Rows are points. Each copy is the shape, with its points in the same order, turned, moved and blurred by noise. Say if it was mirrored as well.
In the rows, zero is written as 128.

Shape:
[[159 130 114]
 [105 144 126]
 [151  26 138]
 [162 136 178]
 [157 152 115]
 [ 88 156 130]]
Copy 1 (6 x 3):
[[115 183 126]
 [139 132 116]
 [ 56 149 209]
 [162 182 171]
 [131 185 112]
 [153 118 106]]
Copy 1 is: mirrored
Copy 2, 6 rows:
[[148 130 108]
 [111 130 145]
 [231  86 162]
 [162 186 143]
 [131 144 100]
 [ 92 128 154]]
Copy 2 is: only turned
Copy 3 (6 x 3):
[[128 114  97]
 [ 94 159 121]
 [139  58 189]
 [171 150 124]
 [124 129  85]
 [ 87 175 119]]
Copy 3 is: only turned
Copy 4:
[[124  88 123]
 [121 144 143]
 [108 104  15]
 [183  98 113]
 [130  84 143]
 [122 156 153]]
Copy 4 is: mirrored

Shape (7 x 4):
[[104 108 157 117]
 [151 220 104 134]
 [109  68 166 142]
 [112 121 124 124]
 [ 90  71 112 159]
 [ 91 172 166 136]
 [ 96  83  73 120]]
Copy 1 (7 x 4):
[[112 122 168 126]
 [131 163  43 115]
 [121 126 200 158]
 [125 114 134 138]
 [117  95 164 194]
 [ 74 156 120 115]
 [136  57 135 168]]
Copy 1 is: only turned
Copy 2:
[[102 100 117 121]
 [168 216 119 147]
 [105  56 129 142]
 [139 115 110 121]
 [145  58  89 142]
 [ 83 159  93 142]
 [179  75  92  99]]
Copy 2 is: only turned
Copy 3 (7 x 4):
[[118 139 153 139]
 [ 72 144  32 163]
 [150 117 180 154]
 [109 119 127 135]
 [125  67 160 142]
 [ 69 156 128 175]
 [114  68 132  93]]
Copy 3 is: only turned

Shape:
[[132 147  90 120 169 159]
 [ 81 144 149 140  60  87]
 [139 139 164 162 157  60]
 [ 80 119 133 136 164  66]
 [158 201 167  65 106 117]
 [140 198 110  75 136 150]
 [124 121  99 155  52 135]
 [108 113 115 146 168 168]
 [130 175 137 157 153 117]]
Copy 1, 9 rows:
[[154  76 145 134 158 125]
 [ 69 150  81 162  76 116]
 [145 189 142 113  94 109]
 [107 162 117  95 130  85]
 [119  67 161 137  28 118]
 [133  44 159 148  95 105]
 [123 115  55 192 109 151]
 [125 108 133 126 176 156]
 [138 140 162 154 117 121]]
Copy 1 is: mirrored
Copy 2 (9 x 6):
[[134 159  95 140 159 128]
 [159  64 125  80  67 108]
 [189 144 189 105  94 100]
 [151 115 165 123 111  52]
 [126 166 131  26  99 153]
 [121 174  80  70 138 138]
 [152  79  91 132  69 158]
 [139 113 124 156 173 130]
 [190 139 122  97 135 118]]
Copy 2 is: mirrored
Copy 3, 9 rows:
[[149 105 114 193 115 134]
 [ 81 130  69  65 130 131]
 [124 142 114 118 180  60]
 [ 94  80 112 121 164  83]
 [ 73 206 125 152  89 116]
 [100 159 109 192  77 134]
 [155 126  69  76  94 159]
 [151  89 120 164 153 158]
 [130 144  88 161 157 107]]
Copy 3 is: mirrored

Shape, 14 rows:
[[102  72 141 145 109  91 155 138]
 [151  76  99 159  55 163 114 161]
 [128  94 163 116 136 162 174 153]
 [215 142 164 124  65 135 146 130]
 [ 38 141 154 164  81 110 160 147]
 [124 104 129 108 178 159 127 129]
 [106 171  57 109 157 108 175 165]
 [138  97  88 139  95 186  67 151]
 [120  84 103 107 110 163 156 157]
 [146 142 152 193 139 103 126 111]
 [149 103 170 111 187 115 112 197]
 [190 181 132 166 110 142 148 191]
 [134  90 139  97 137 168  59 107]
 [130  96 138 148 129 151 159 159]]
Copy 1 (14 x 8):
[[136  46 140 149  91  96 128 142]
 [126  87 109 101  46 191 152 127]
 [127  80 139 141 137 126 194 117]
 [169 152 105  88  70 116 182  78]
 [ 47  95 161 146  74  82 132 154]
 [131  99 109 146 180 153 144 119]
 [103 127  66 111 149  94 148 216]
 [112 109 103 114  96 217 121 131]
 [110  67 110 100 122 158 166 147]
 [149 143  98 184  89 108 112 113]
 [191 113 165 160 163 139 162 165]
 [151 176  97 136  84 133 200 154]
 [139 104 139 111 159 188  92  88]
 [127  96 114 151 113 134 179 133]]
Copy 1 is: only turned
Copy 2, 14 rows:
[[114 101 138 128 179  87 145 120]
 [134  40 101 176 131 116 148 158]
 [129 102 150 115 182 184 147 133]
 [195 100 146 162  81 148 163 113]
 [ 61 154 166 125 141  80 148 181]
 [138 118 107 113 186 181  98 114]
 [126 179  38  90 169 147 175 166]
 [130  65  79 184 144 145  88 166]
 [130  70  99 119 159 150 146 150]
 [125 167 122 184 148 111 133  87]
 [201 139 134 144 225 168 110 138]
 [174 157 117 201 128 173 189 147]
 [154  87 106 137 151 152  35 119]
 [122 100 127 146 182 152 151 129]]
Copy 2 is: only turned

Shape, 13 rows:
[[108 181 106 152 113 145 111 102 163]
 [122 127  57 126 159 206 109 142 144]
 [140 103 158 116 155 104  77 191 126]
 [139  82 128 171 159 147 113 179 133]
 [154 114 121 100 188 116 101 218 113]
 [200  85 124 109 158 128 105 156 114]
 [100 204  81 184 103 133 134 108 117]
 [137 103  81 112 131 164 173 164 138]
 [144  86 135  93 125 137  92 167 113]
 [ 77 189 105 154 134 150 161  87 177]
 [ 92 172  61 167  92 112 120 118 190]
 [103 127  98 130 117 191 132 169 126]
 [ 54 144  79 158 141 107 117  97 124]]
Copy 1, 13 rows:
[[ 99 130 177 125  67  93 111 147 156]
 [ 99  84 132 151  96  66  61 135  86]
 [140 123 149 150 190 164  87 125 133]
 [129  69 126 155 162 133 122 144 108]
 [156 133 125 181 200 123  70 125 105]
 [169 121 115 148 142 167  84 129  79]
 [ 80 156 136 147  60  73 142 170 164]
 [142 113 115 108 136  66 100 156  76]
 [123 127 127 113 167 158  70 135  97]
 [ 99 130 190 115  65  43 145 125 146]
 [120 116 145 109  69  60 109 160 203]
 [ 85 107 137 123 136  76  89 170  93]
 [ 75 130 119 125  96  76 133  93 177]]
Copy 1 is: mirrored
Copy 2, 13 rows:
[[ 86 134  76 175 122 126 100  96 146]
 [ 99  85  48  81  88 149  91  97 165]
 [152  80 149 122 150 142 102 183 182]
 [103  43 129 100 118 170 119 150 168]
 [161  75 107  77 121 149  95 199 169]
 [166  57 145  76 152 148 110 127 150]
 [ 66 111  75 176 100 116  78 116  79]
 [133  82  86  77  67 126 139 116 136]
 [146  76 148  93 120 116 111 138 184]
 [ 64 162  52 163 116 128 147 107 116]
 [104  97  45 208 100 105 124 111 128]
 [ 96  93 100 114  54 134  96 126 156]
 [ 43  97  58 145 139  75 124 143 131]]
Copy 2 is: only turned
Copy 3 (13 x 9):
[[ 76 108 164 148 146 147 121 102 174]
 [101 118 101 145 115 215  90 123 170]
 [ 84 133 103 131  59 111 160 169 104]
 [126 111 101 150  92 149 140 188 141]
 [ 84 161  61 125  72 136 171 169 110]
 [132 121  76 102  55 134 161 130 120]
 [ 93 115 175 192 182 161 152  83 169]
 [145 165  90 127 135 150  97 143 165]
 [126 135 113 108  62 133 117 151 100]
 [ 70  98 147 143 200 139 113 116 202]
 [ 68 135 167 203 150 117 103 104 199]
 [119 146 136 149 130 191 102 156 142]
 [ 74  86 131 200 175 130 115 104 125]]
Copy 3 is: mirrored

Shape, 15 rows:
[[161 163 144 128 139 150 133 160  95 187 176  62]
 [141 170 180 130 144  85  85 133 107 152 125 128]
 [ 91  79 151  85 122  99 148 148 145 111 130 153]
 [ 76 116  90  73 136 107 180  89  80 142 111 119]
 [140 109 130 118 126 169 184 120  87 112  91  90]
 [112 148 133 130 140 136 134 153  84 161 152 166]
 [151 112 110  86  93 143 191 102  91 166  93 113]
 [125 168 164 164 136 168 104 125 120 176 162  78]
 [ 94  99 124 163  89  99 138 143 155 164 108 159]
 [125 164 169 129 136 133 123 149 121 207 131  99]
 [120 139 152 106 152 143 121 144 171 146 109 153]
 [116  94  82  53 123 151 113 100  61 137 138 120]
 [173 167 187 151 142 160 136  99 121 196 193  96]
 [134 140  96 133 154 100 124 139 132 141 138 130]
 [166 208 166 125  76 198 165 119 121 158 170  60]]
Copy 1:
[[158 117 133  90  79 108  63 158 105 179 161 108]
 [159 154 173 106  67 138 106  91 119 118 126 135]
 [ 96 100 120 117 117 121 195 138 151 113 110 153]
 [101 147 147 127 159 106 195 158  72 173 107 108]
 [162  99 116 127 168  81 135 152 120 166  79  84]
 [109 152 136 156 104 141 106 138 129 169 125 132]
 [154 112 100 106 165 126 161 133  91 201  91  97]
 [119 141 131  77  84 102  54 129 127 152 143  86]
 [ 99 122 113 125 104 161 181  96 175 150 129  77]
 [135 136 136  72  63 126  94 137 130 174 119 105]
 [120 146 133  76 121 155 125 141 176 125 104 135]
 [113 130 108 134 160 140 136 166  35 124 112 118]
 [123 114 139  52 106 107  37 103 122 183 161 122]
 [128 144 155 116 133 152 139 143 131 143 166 103]
 [170 145  68  62 114  53  53 120 122 191 134 109]]
Copy 1 is: mirrored
Copy 2, 15 rows:
[[166 110 167 179 161 149 115 201  96 158 153  90]
 [165 125 149 145 125  69 110 170 115 126 139 155]
 [154 154  99  88 130 128 145 110 123 143  66 129]
 [117 112 134  69 121 122 176 123  84 221 117 107]
 [155  71 178  57 144 154 140 137 127 156 121  84]
 [141  82 132 151 142 136 142 133  78 138 111 153]
 [176  88 170  72 110 166 173 149 115 203 125 115]
 [138 108 173 173 133 151  69 164 107 131 166 107]
 [127 112  98 136  94 152 138 126 175 158  90 162]
 [147 125 187 173 136 140 109 170 116 161 122 137]
 [138 154 158 122 149 139 135 121 131 114 122 167]
 [158 118 108  46 144 160 135 152  41 193 138 126]
 [199 112 183 197 128 148  95 137 101 139 184  97]
 [133 122 108 133 156 126 157 155 132 149 154 136]
 [164 115 214 156  88 193 126 182  92 108 170  57]]
Copy 2 is: mirrored
Copy 3:
[[130  87 114  65 134 112 164 188  95 171 183 130]
 [110 112 163 109 155 142 101 169  89 175 111 156]
 [104 122 137  94 143 139  90  88 149  72 125 182]
 [ 84 155  84  68 174 108 113  86  94  82 118  99]
 [164 110  83  88 125 142 149 105  81  86 115 108]
 [ 76 133 107  92 109 152 109 146 105 139 158 136]
 [132 113  83  77 114  90 145  69  77 116 131 115]
 [124  84 150  86 152 166 166 171 111 179 171 104]
 [ 60  77 134 150 131 145 136  80 129 116 122 166]
 [102 104 140  68 136 140 162 149 113 183 134 157]
 [125 154 152 108 125 155 138 116 149 139 121 167]
 [123 144  68  69 156 101  67  95 124 131 140  83]
 [142 107 161  78 140 151 173 152  62 189 218 138]
 [105 140 117 142 153 108 129 146 127 125 143 144]
 [156  91 179  47  85 118 198 155  90 141 186  78]]
Copy 3 is: only turned
Copy 4:
[[203 112 117 112 128 133 118 133  65 188 149  80]
 [123 136 169 142 177 117 124 110  89 162 141 127]
 [ 66  87 101 114 128  99 148 114 145 105 121  93]
 [ 92 139  64  69 116 126 161  88  98 147  54 114]
 [139 116  64 118 104 152 103 149  83 109  75 119]
 [117 135  97 135 115 131 161 120 105 179 155 129]
 [143  89  86  93  87 125 146 121  68 127  58 145]
 [190 143 153 127 115 171 109 113 101 166 155  89]
 [117  79 126 143 110 125 143  87 182 149 106 146]
 [156 105 165 120 127 151 138 129  93 189 128 101]
 [110 109 148  97 137 141 149 156 142 124 142 127]
 [102 154  74  54  75  85 113 104  72 139 111 124]
 [202 106 151 121 127 182 138  97  52 145 178  99]
 [143 123  98  94 162 115 133 112 137 160 137 139]
 [249 137 140 136  91 149 155 144  59 114 121  78]]
Copy 4 is: only turned

Shape:
[[113 124 151 124  72 163 119 108 150 128 120 101]
 [ 99 130 150  85 120 171 145 131 159  90 135 136]
 [131 144 127 131 118 111 124 125  93 139 149 145]
 [ 78 148 145 128 125 140 117 107 130 129 135 107]
 [141 143 128 144 130 169 136 123 142 136 124 141]
 [127  60 134 133 142 135 137 106 156 139 113 142]
 [ 74 148 137 149 142 115 145 110 155 111 107  97]
 [132 141 150 133 131 116 142 108 117 123 170 134]
 [ 80 140 150 149 141 121 143 113 149 130 113 143]
 [143 138 145 146 147 137 124 109  95 141 118 141]
 [143 141 119 126 137 117 100 142 149 112 108 130]
 [114 135  96 129 130 131 147 108 146 140 113 125]
 [138  88 151 142 115 147 147 147 141 104 146 132]
 [ 91  39 148 140 120 136 140 138 132 149 128 115]
 [111 122  22 151 113 119 129 140  29 150 111 148]
 [133 135 125 136 136 115 124 158 163 149 118 150]
 [137 139 131 143 104 112 136 109  90 140 104 150]
 [ 62 130  81 152 133 125 114 124 148  97 133 153]]
Copy 1:
[[155  87 170 115  89 154 136 116 109 122 119 143]
 [ 94 106 166 109 139 148 129 110  80 111 132 121]
 [150 122 113 146 127  93 135 128 118 131 158 144]
 [144  87 150 144 129 115 124  98 106 147 108 122]
 [144 133 154 150 144 147 129 124 132 104 132 147]
 [125 132 159  88 145 123 113 115 148 135 109 195]
 [128 120 166 138 119 105 114  89 135 148  84 101]
 [141 123 139 135 131 104 119  96 124 141 174 136]
 [114 121 176 152 131  94 122 106 131 138 104 138]
 [166 153 138 154 143 110 127 117 113 134 136 161]
 [150 139 141 119 135 109  94 151 119 107 119 121]
 [122 126 128 137 128 137 120 127 149 137 106 137]
 [135 130 161  86 135 118 142  97 129  93 148 153]
 [141  96 156  67 143 103 158  97 145 134 100 188]
 [147 141   7 159 123  91 171 137 147 110  94 166]
 [135 126 161 124 153 100 118 161 152 107 127 131]
 [150 149 127 151 102  99 143 137 122 138 136 162]
 [ 96  98 113 144 129  91  96 101 135  94  84 132]]
Copy 1 is: only turned
Copy 2, 18 rows:
[[121 124 118 145  96  74 165 118  94 130 115 106]
 [156 170 136  92 110  97 152  91 126 130 120  99]
 [128 140 116 148 138 139 114 148 107 116 131 145]
 [130 147  98 132 139  76 118 102 104 123 136 122]
 [129 133 122 149 101 115 124 119 157 140 129 114]
 [102 125 111 141 133 147 181  86 143 124 159  98]
 [118 140 102 130 171  62 120 116 132 123 154  81]
 [159 129 122 136 130 123 123 137 113 115 166 134]
 [123 154 123 157 161  89 125  98 138 126 157 105]
 [144 133  88 171 138 137 121 129 145 128 136 129]
 [118 106 130 131 149 123 118 112 144 108  98 112]
 [ 94 135 110 117 137 103 134 130 149 142 140 118]
 [139 134 139 135 100 144 154 118 118 109 146  74]
 [ 93 143  94 148 126 150 171  84  85 126 169  67]
 [ 35 180  64 135 130 173  97 198 126 109 115 142]
 [105 118 156 148 151 135 112 101 134 139 120 110]
 [119 142 106 172 147 127 142 161 126 126 122 135]
 [ 76 172 124 115 142  93 109 103 142  76 144 112]]
Copy 2 is: only turned
